Rows are points. The points of each table are mixes of a few directions, plus a little noise. Count the directions of each table, and those that both share. Where both have some left over, give the other angles between the two spaces (their principal angles), to ten degrees, smallest first.
In the rows, 128 means zero.

First (5 x 3)
[[121 186 137]
 [118 216 142]
 [127 138 129]
 [137  55 116]
 [138  45 115]]
Second (5 x 3)
[[107 133 107]
 [ 68 141  70]
 [137 109 188]
 [179 152  75]
 [148 105 200]]
Directions: first 1, second 2, shared 0; angles 80

First (7 x 4)
[[168 120  74 135]
 [117 121 143 127]
 [166 140  77 129]
 [ 76  55 207 131]
 [114  46 159 138]
 [141 209  99 119]
 [115 204 136 117]]
Second (8 x 4)
[[104 194 161 176]
 [127 157 190 160]
 [153  85 154 108]
 [103 134  12 104]
 [141  65  45  70]
 [143 106 156 122]
 [117 164 159 157]
 [136 119 148 127]]
Directions: first 2, second 2, shared 0; angles 40, 50

First (8 x 6)
[[150 121 152  94  51  82]
 [128 134 139 118  90 107]
 [184  49 149  98 184 123]
 [127 101 136 136 190 137]
 [179  88  80 132 206 198]
 [ 57 177 148 157 122 109]
 [114 135 136 132 129 120]
 [ 87 218  84 156  50 151]]
Second (6 x 6)
[[161 132 135  93 122  89]
 [ 62  12 163 206  84 216]
 [135 148 129 114 187 102]
 [139 179  99 119 135 123]
 [181 168  92  89 144 112]
 [ 90 128 149 147  97 123]]
Directions: first 3, second 4, shared 3

First (7 x 8)
[[165 162 138 129 199 104 124 186]
 [124 129 140 123 132 148  91 130]
 [145 142 105 142 129 117 157 127]
 [115  98 179  93 168  66 167 167]
 [166 175  78 164 131 157 117 124]
 [ 53  61 128 115   7 173 118  33]
 [127 129 130 128 129 131 122 129]]
Second (10 x 8)
[[108 148 147  86 144 157  98 198]
 [ 81 113 122 137 215  70 186  48]
 [112  73 170 107 104  82 162 123]
 [111 139 148  91 138 147 106 185]
 [169 123 125 144  59 147 107 144]
 [165 121  96 180  97 117 143  63]
 [116 111 114 155 163  86 172  53]
 [101 135 156  81 144 144 108 193]
 [152 153  91 163 128 147 118 101]
 [164 163 109 135  91 182  80 171]]
Directions: first 3, second 3, shared 1; angles 40, 70

First (8 x 9)
[[137 134  99 150 101 108 142 130 135]
 [ 97 146 165 127 156 139 147 135 140]
 [150 108 106 114 114 121 140 125 120]
 [133 111 107 128 136 119 102 130 104]
 [100 145 175 119 158 148 139 131 140]
 [118 153 170 123 126 150 149 123 160]
 [146 122 109 134 110 125  97 122 121]
 [143 106  94 127 124 114 107 128 103]]
Second (10 x 9)
[[131 127 128 124 124 128 139 127 131]
 [125 129 128 131 131 128 119 128 125]
 [135 126 127 121 120 128 150 127 135]
 [117 132 129 140 140 128  94 130 117]
 [165 113 124  86  84 130 249 123 166]
 [116 133 129 141 142 127  90 130 116]
 [134 126 127 121 121 128 148 127 134]
 [123 130 129 134 134 128 112 129 123]
 [120 131 129 136 137 128 104 129 120]
 [112 135 129 146 147 127  76 130 112]]
Directions: first 4, second 1, shared 1

First (11 x 11)
[[144 110 102 136 138 139 167 131  88 105 166]
 [114 149 129 134 172  80 114 216 176 173  79]
 [110 152 123 139 192  64 117 249 184 184  68]
 [109 152 144 128 152  88  95 189 185 173  69]
 [104 156 162 119 126 102  74 148 192 169  67]
 [128 130 110 138 169 100 146 195 135 146 117]
 [141 109 124 124  93 169 144  56  85  88 174]
 [146 104 129 118  73 187 143  18  69  72 189]
 [145 103 126 121  77 186 146  26  69  75 190]
 [137 114 137 117  76 177 128  33  92  87 167]
 [128 129 122 131 142 118 133 151 132 134 123]]
Second (9 x 11)
[[197 121  95 157 166 177 126  18  69  82  65]
 [ 62 125 137  99 113 128  79 190 142 157 130]
 [171  96 184  71 119  99 183 163  66 194 190]
 [ 88 140 130 139 121 131 110 200 178 122 134]
 [143 116 168  93 106  74 184 157 118 176 196]
 [ 59 134 140 116 115 137  85 236 174 143 135]
 [161 121 115 138 148 155 124  80  95 109  97]
 [160 154  91 194 145 140 149  75 171  59 100]
 [109 142  93 143 120 107 110  34 139 108 105]]
Directions: first 2, second 4, shared 0; angles 50, 50

First (10 x 12)
[[136  99 162 146 208 160 124  90 155 180 141 171]
 [128 150  96 127  61 120 141 151 101  99 145  99]
 [125 135 103 162  89 141 148 128 103 140 184 115]
 [123 124 130 139 134 126 127 124 129 137 134 129]
 [199 135 122  91 137 217 158 109 120 139 181 176]
 [140 140 106 134  91 146 145 133 108 125 165 122]
 [105 149  95 139  55  90 132 159 102  96 129  83]
 [130 149 113  89  83 102 123 159 119  78  90 103]
 [100  99 183 111 220  83  85 116 179 136  35 144]
 [ 95 100 168 142 200  93  98 112 164 151  78 138]]
Second (9 x 12)
[[167 124 143  91 162 170 131 114 142 132 125 165]
 [ 18 137  87 232  30   7 117 168  92 115 134  25]
 [168 124 142  90 164 172 132 113 140 133 125 165]
 [137 126 130 118 137 138 129 125 132 129 127 137]
 [145 126 134 111 145 149 129 120 134 130 127 146]
 [ 78 133 110 175  83  72 123 146 113 123 132  83]
 [151 126 137 107 148 153 130 120 136 130 126 148]
 [103 130 120 152 105 100 125 138 121 127 129 104]
 [184 125 148  76 178 190 133 108 147 134 124 179]]
Directions: first 3, second 1, shared 1
